Each row of a before or after table is a point. One or more steps were done to the points. Then noise was added and the rows were shuffled. The steps act on how far a point lies along the listed directions, d1 being the first. Name the steps. A step turns or swaps two directions, mirrors them in a line or flattens them onto one, adds a multiple of one to another, or multiplies one. Angles are multiples of 10 degrees, from the lower direction toward the higher: turns from -170 to 170, lines from 10 to 170 but not 90. Use the fewest steps. Two steps may share a direction if one is a turn and the other turns, adds or multiplies; they go together, in the order done. Otherwise the lowest direction goes first.

Directions:
(1): [-29.3,10.0]
(2): [-10.0,-29.3]
Before:
[[-0.4,1.1],
[1.2,7.4],
[-4.9,3.1],
[-1.8,-8.2],
[-2.0,1.9],
[-1.4,-2.3],
[-5.0,-7.5],
[-5.8,-7.9],
[-4.2,-4.4],
[-9.4,-0.6],
[0.0,0.4],
[-2.7,2.6],
[-5.5,5.9]]
After:
[[-7.6,-4.8],
[-5.4,-8.0],
[-9.0,-4.4],
[-3.4,-1.9],
[-4.4,-2.1],
[-6.3,-10.8],
[-0.9,0.3],
[-7.2,-11.9],
[-0.2,0.2],
[0.3,5.7],
[-13.5,-12.9],
[-1.2,-6.9],
[-1.8,-3.3]]
Steps: add 1.5 times d1 to d2

Directions:
(1): [-25.1,33.7,28.8,4.2,33.6,-5.8,4.3,6.9]
(2): [4.9,19.1,-4.5,-51.9,-9.6,-6.4,24.6,1.3]
(3): [1.7,22.7,7.9,-1.8,-31.1,-12.8,-37.1,27.4]
(4): [-16.9,23.7,-27.6,12.4,-11.3,40.8,11.6,12.1]
Before:
[[-0.7,3.2,1.3,-4.5,-0.1,1.3,-1.1,-1.8],
[-4.6,4.8,0.8,-1.5,1.9,-0.5,0.7,3.9],
[1.3,0.7,-2.0,-0.1,-3.7,2.3,-5.1,3.1],
[-0.6,0.1,4.0,2.3,-2.8,-2.1,-5.1,2.0],
[-9.1,7.6,-0.2,-0.1,7.0,7.0,7.8,-1.0],
[2.1,-3.1,8.0,-7.3,1.4,-9.1,-0.6,-2.8],
[-5.8,-4.0,-0.5,10.9,3.6,1.5,-1.9,-2.0],
[-2.4,-2.0,5.4,11.8,10.0,0.4,-2.8,-1.4]]
After:
[[-4.9,-8.2,8.6,34.7,12.2,2.2,-16.7,0.4],
[2.3,-3.2,-3.9,1.5,-2.6,4.0,-3.3,0.6],
[-8.4,-9.2,2.5,31.6,6.9,3.1,-13.4,-0.7],
[3.1,0.0,6.9,-16.1,-0.5,-10.2,3.6,-2.7],
[0.3,-5.9,1.9,8.0,-1.8,0.0,-5.9,-0.6],
[-9.3,13.7,1.5,-5.2,3.0,4.7,5.3,2.9],
[0.4,5.0,0.2,-11.3,-1.7,0.4,2.4,-1.9],
[-3.0,4.9,-0.6,-5.9,-0.4,-0.9,2.4,3.6]]
Steps: turn d1 and d3 by 40 degrees; multiply d3 by 0.4; multiply d2 by 3

Directions:
(1): [23.6,29.3,12.7,0.6,-27.0,23.9,-1.9,46.2,11.6,6.9,-26.7,-26.7,9.9,1.0]
(2): [-24.0,-10.5,-1.1,-0.5,-46.8,-23.0,35.5,1.6,-5.1,-4.9,-9.7,-14.0,-35.2,-21.8]
(3): [-8.1,25.8,16.5,-25.8,-19.5,23.7,-10.8,-46.3,18.4,27.0,5.5,-7.4,-20.3,16.8]
Before:
[[0.0,-4.0,0.7,-1.1,8.2,-2.2,-3.4,-4.3,0.0,-3.0,5.3,6.7,4.3,0.8],
[-2.8,-4.9,-4.6,2.3,4.0,-7.2,2.1,1.4,-2.1,-3.4,4.4,1.7,-1.1,-4.3],
[-4.0,8.8,6.8,-7.9,-10.1,6.7,-0.3,-10.6,6.7,6.7,0.1,-4.5,-6.5,5.0],
[5.1,4.5,2.9,3.6,6.1,3.7,-4.7,7.4,4.0,0.9,-4.5,-3.5,4.5,4.9],
[-0.1,1.8,-1.1,-3.6,-0.3,2.3,0.6,-6.0,-0.1,0.1,5.2,2.5,-2.9,2.1],
[0.7,-0.3,2.5,0.6,2.7,-0.2,-0.8,4.2,-2.0,0.4,0.2,2.3,7.2,-0.6],
[7.9,4.1,-1.1,4.8,9.7,2.1,-8.3,7.6,-0.2,-2.7,-0.6,-0.1,11.5,1.0],
[-1.1,-4.2,-0.1,2.4,6.0,-2.5,0.2,-6.0,0.4,-1.9,3.4,3.7,-2.9,1.7],
[-2.2,1.2,-4.6,0.5,4.7,-0.3,-1.2,2.7,-1.4,-1.6,-0.1,1.4,1.5,0.9],
[-2.6,6.3,0.7,-2.3,-10.5,1.1,3.8,2.3,3.7,3.3,-2.7,-4.5,-1.6,-2.0],
[-3.6,6.2,4.7,-4.5,-9.2,3.0,-0.1,-10.5,2.9,4.0,-0.9,-0.4,-10.0,-0.7],
[-5.7,-4.2,2.9,-3.2,-1.8,-1.3,4.7,-9.8,-2.7,0.2,4.1,2.0,-6.0,1.3]]
After:
[[2.4,9.5,5.2,-4.4,-0.3,8.9,-7.7,-9.1,4.3,5.2,0.3,1.7,-2.7,3.8],
[-4.2,0.2,-4.6,0.6,1.6,-2.2,1.6,2.3,-2.1,-1.7,-0.6,0.8,-1.1,-0.6],
[-4.9,-6.5,0.5,-1.4,1.4,-6.5,2.6,-5.4,-1.0,-4.2,4.8,5.1,-1.7,-2.5],
[-4.7,-2.9,-2.7,4.3,-8.8,-9.6,7.3,4.2,-3.3,-5.3,-2.6,-4.2,-5.0,-8.1],
[0.2,1.9,-1.1,-3.3,-0.3,2.3,0.3,-5.9,-0.1,0.2,5.3,2.4,-3.0,2.1],
[-3.0,-2.5,2.0,0.5,-2.5,-3.6,4.3,3.6,-2.7,-0.5,-0.2,1.2,2.6,-3.6],
[0.1,-1.0,3.1,-2.9,7.3,4.5,-2.6,-8.1,-1.5,1.4,5.0,4.1,1.6,6.2],
[2.5,9.0,1.3,-2.3,-3.5,5.8,-2.8,3.4,4.9,4.5,-1.9,-2.9,5.2,1.8],
[0.3,-3.0,-4.3,2.1,8.5,-4.1,-1.9,2.5,-1.1,-2.9,4.8,2.6,3.4,-1.6],
[-1.2,-3.9,-0.2,2.5,5.9,-2.6,0.6,-6.0,0.3,-1.9,3.5,3.8,-3.2,1.7],
[-3.2,0.0,1.9,2.8,-6.5,-4.8,6.4,5.4,1.4,-1.1,-6.1,-6.4,-6.9,-2.2],
[-1.3,10.5,7.3,-7.7,-6.0,9.3,-3.6,-9.6,7.6,7.5,0.5,-3.5,-3.0,7.1]]
Steps: mirror d1 and d2 in the line at 10 degrees

Directions:
(1): [-5.7,34.4,10.5,-0.8,0.1,-24.2,16.1,13.6,27.8,49.4,-8.4,40.4,21.6,4.7,10.3,18.1,-4.2,7.2,38.8,-14.5,-0.6,-33.6,14.7,-13.6]
(2): [19.2,-7.5,31.5,-11.2,-7.4,-7.9,-4.7,-19.3,20.4,-43.2,8.7,31.4,8.4,15.4,57.6,-4.5,18.4,8.6,12.5,41.1,-3.6,7.5,-0.6,-12.0]
(3): [-11.5,33.2,-44.7,14.1,12.3,21.8,3.4,-22.3,9.1,-35.5,13.5,-10.0,46.1,17.8,3.4,8.5,2.7,20.2,22.8,-12.1,3.2,-11.7,-24.3,31.4]
(4): [24.9,25.8,31.1,-34.7,-10.3,21.0,41.8,-20.3,-0.9,10.7,13.6,-39.8,-9.1,33.3,1.8,-8.6,-6.3,5.1,-17.5,-3.1,31.4,-28.8,0.4,-2.1]
(5): [17.0,-19.1,23.7,2.2,-31.9,37.1,-24.9,-10.8,4.2,5.4,32.5,-18.2,17.1,-4.1,-8.2,-2.9,-22.1,9.2,41.2,-27.1,-34.4,10.9,31.2,-7.6]
(6): [-33.7,17.8,36.8,-13.5,-2.2,3.5,-37.4,7.9,9.9,-12.1,0.4,-7.4,9.4,-6.0,-35.0,10.8,50.1,41.0,-23.5,1.4,-6.4,-19.2,3.0,-10.6]
Before:
[[1.2,-3.2,8.9,-2.9,-3.0,0.2,-1.7,-0.4,-0.4,0.5,2.9,-0.3,-3.0,-2.6,0.2,-0.2,3.4,3.1,-3.8,4.5,-1.4,-0.6,5.2,-4.5],
[-2.4,-13.5,-6.5,5.5,4.3,-6.7,-4.9,4.7,-3.1,-7.5,-4.4,7.6,-11.4,-10.2,0.1,-2.2,-0.6,-8.5,-3.4,7.5,-1.3,14.0,-3.0,-1.1],
[-4.8,4.2,1.0,0.2,4.1,2.8,-2.0,0.0,4.0,2.9,1.6,-2.8,2.2,-0.3,-6.2,1.1,3.7,9.1,-3.5,-0.2,2.7,-4.9,-1.0,2.6],
[-10.4,-5.4,-4.5,3.4,5.6,5.3,-13.5,-2.6,-2.5,-19.2,2.6,-4.9,2.6,-2.3,-5.2,-2.8,13.1,6.9,-12.5,3.6,-3.2,4.5,-7.9,4.6],
[0.6,-6.4,-3.3,2.9,-0.3,-0.7,-0.5,-1.4,-1.6,-9.3,-1.7,-3.1,-3.7,-0.8,5.0,-2.1,0.8,-0.9,-2.6,4.5,-0.4,4.2,-2.6,-2.7],
[-1.2,1.0,3.6,-2.6,-0.6,-5.4,-0.8,4.6,-0.8,5.8,-2.7,-1.6,-6.3,-1.2,-3.7,-3.9,0.3,1.6,-5.5,-0.4,2.0,-1.2,0.1,-3.3],
[0.2,-2.4,5.5,-1.2,0.0,-4.4,1.3,2.9,2.2,2.5,-2.4,4.7,-5.2,-0.8,2.5,-0.9,2.7,-1.6,-3.9,7.5,4.4,0.4,-0.7,-3.9],
[5.3,-11.1,3.0,-0.2,-5.5,0.5,-5.9,-2.2,0.3,3.1,2.3,3.3,-4.6,-1.5,4.3,-4.0,-3.1,-3.0,4.4,2.9,-6.0,10.2,6.9,-4.4],
[-5.5,-6.2,-3.4,2.0,3.3,-0.1,-4.6,5.3,-6.0,9.7,-2.5,-5.0,-4.3,-6.7,-10.6,-0.5,-6.8,-2.4,0.8,-5.2,-1.6,-0.2,7.1,0.3],
[-5.7,3.7,-2.9,-0.5,1.9,-1.3,-1.1,-0.7,1.5,-11.1,-3.9,1.5,2.3,4.4,3.5,1.1,8.1,3.5,-3.0,3.8,0.0,-1.8,-4.2,4.4],
[-8.1,-1.2,9.1,-1.6,-1.1,-0.5,-9.0,4.2,0.1,-11.2,-3.2,-1.5,1.4,-3.5,-7.8,0.8,14.2,6.9,-12.5,5.1,1.1,-0.9,-1.0,-0.4],
[2.3,-4.5,-2.3,-0.8,1.7,-1.9,1.8,-0.4,-4.2,-0.7,0.2,0.2,-8.1,-0.5,-1.5,-3.2,-1.2,-5.4,-3.6,3.1,1.4,8.0,-4.5,2.5],
[-1.2,-5.4,-11.0,5.2,4.2,1.2,-0.9,-0.2,-5.3,-4.3,5.3,-6.7,-4.6,-3.1,-3.7,-4.1,-2.3,-7.7,-4.1,-1.4,2.8,4.1,-3.1,6.1],
[-2.1,-1.1,-9.5,-1.1,2.2,-1.7,6.0,-0.1,-4.8,-1.4,-5.5,-3.0,-3.4,-0.1,0.2,1.3,0.1,-3.9,-4.3,0.6,4.5,2.7,-5.5,1.8]]
After:
[[-10.4,2.9,-2.2,1.6,5.4,-2.0,-7.1,3.5,-0.4,-3.0,3.4,-3.8,-0.9,-3.9,-10.9,0.3,10.2,2.1,-7.8,-1.3,2.8,-4.1,-2.6,3.1],
[-5.7,9.8,3.9,0.5,2.7,-13.1,5.8,8.2,8.1,7.5,-8.9,15.9,6.4,-0.3,3.2,5.3,5.6,1.4,2.0,2.5,5.6,-10.5,0.5,-2.3],
[-1.0,5.3,-3.3,-1.0,2.6,-6.7,4.1,2.5,0.6,2.5,-3.3,1.4,-2.5,2.1,2.0,-2.9,-0.6,0.8,-3.0,1.4,4.9,-2.8,-4.4,0.4],
[-1.2,1.5,-0.6,-0.7,4.2,-7.3,5.0,1.7,2.2,-2.0,-5.0,6.6,-3.9,1.4,6.0,-0.4,4.5,-2.1,-6.2,10.8,8.9,-0.7,-6.3,-0.4],
[3.7,-0.3,6.6,-1.6,-3.8,1.2,0.9,-2.1,2.7,2.5,5.0,3.1,2.5,-0.6,4.5,1.3,-0.4,3.2,4.9,1.6,-2.3,-2.6,6.5,-3.3],
[4.2,-10.4,8.3,-0.4,-10.6,9.9,-15.1,-6.0,3.2,-2.6,10.2,-2.0,3.0,-1.0,0.5,-3.0,0.0,5.3,10.5,-1.2,-12.7,10.1,10.7,-4.3],
[-5.7,0.2,2.5,0.9,0.6,-4.4,-3.5,1.9,2.3,-6.2,-4.1,0.3,-1.7,-1.4,0.8,1.1,8.8,5.0,-4.4,4.7,0.2,-2.2,-1.6,-5.7],
[-14.3,8.5,2.8,1.1,7.1,-10.7,-5.1,7.8,8.1,8.0,-5.4,14.2,6.0,-2.7,-3.4,4.8,13.1,8.0,-1.4,-1.2,-1.0,-11.0,-0.9,-4.2],
[-13.4,-0.9,-3.3,3.1,9.0,-11.0,-8.7,6.3,2.7,-11.7,-7.8,11.9,-4.7,-8.3,-3.7,2.7,14.5,2.4,-7.9,10.4,2.2,4.2,-7.3,-0.7],
[-5.5,3.2,1.4,-2.9,4.2,-4.5,-2.1,0.8,-0.4,-3.5,-1.7,2.5,-4.3,0.1,-5.5,0.0,9.5,2.6,-7.9,5.3,3.1,1.7,-7.3,2.0],
[-9.6,4.9,-8.7,-3.3,6.9,-7.5,5.1,3.3,-3.8,-3.2,-10.8,-0.5,-4.7,-0.2,-2.9,3.5,10.4,-0.1,-13.8,5.4,9.3,-2.1,-10.2,1.5],
[-6.5,6.3,-3.1,-1.4,5.1,-11.6,5.7,5.1,1.9,-0.2,-11.3,8.7,-3.6,3.2,5.0,2.6,7.4,-1.6,-6.8,5.5,4.9,-5.0,-4.4,1.6],
[-0.5,4.1,-3.5,2.0,5.6,-1.7,6.0,1.3,4.3,10.2,-0.6,2.5,0.5,0.5,-0.2,0.9,-4.0,2.5,1.5,-0.8,4.5,-4.9,-0.3,2.5],
[-5.6,-3.4,-5.5,3.0,1.8,4.6,-6.8,0.7,-2.8,3.3,1.9,-6.1,3.5,-3.8,-8.4,0.7,-6.2,2.0,7.2,-6.8,-3.7,-0.9,6.1,3.1]]
Steps: turn d1 and d6 by -100 degrees; flatten d2 and d3 onto the line at 160 degrees; multiply d5 by 2.5
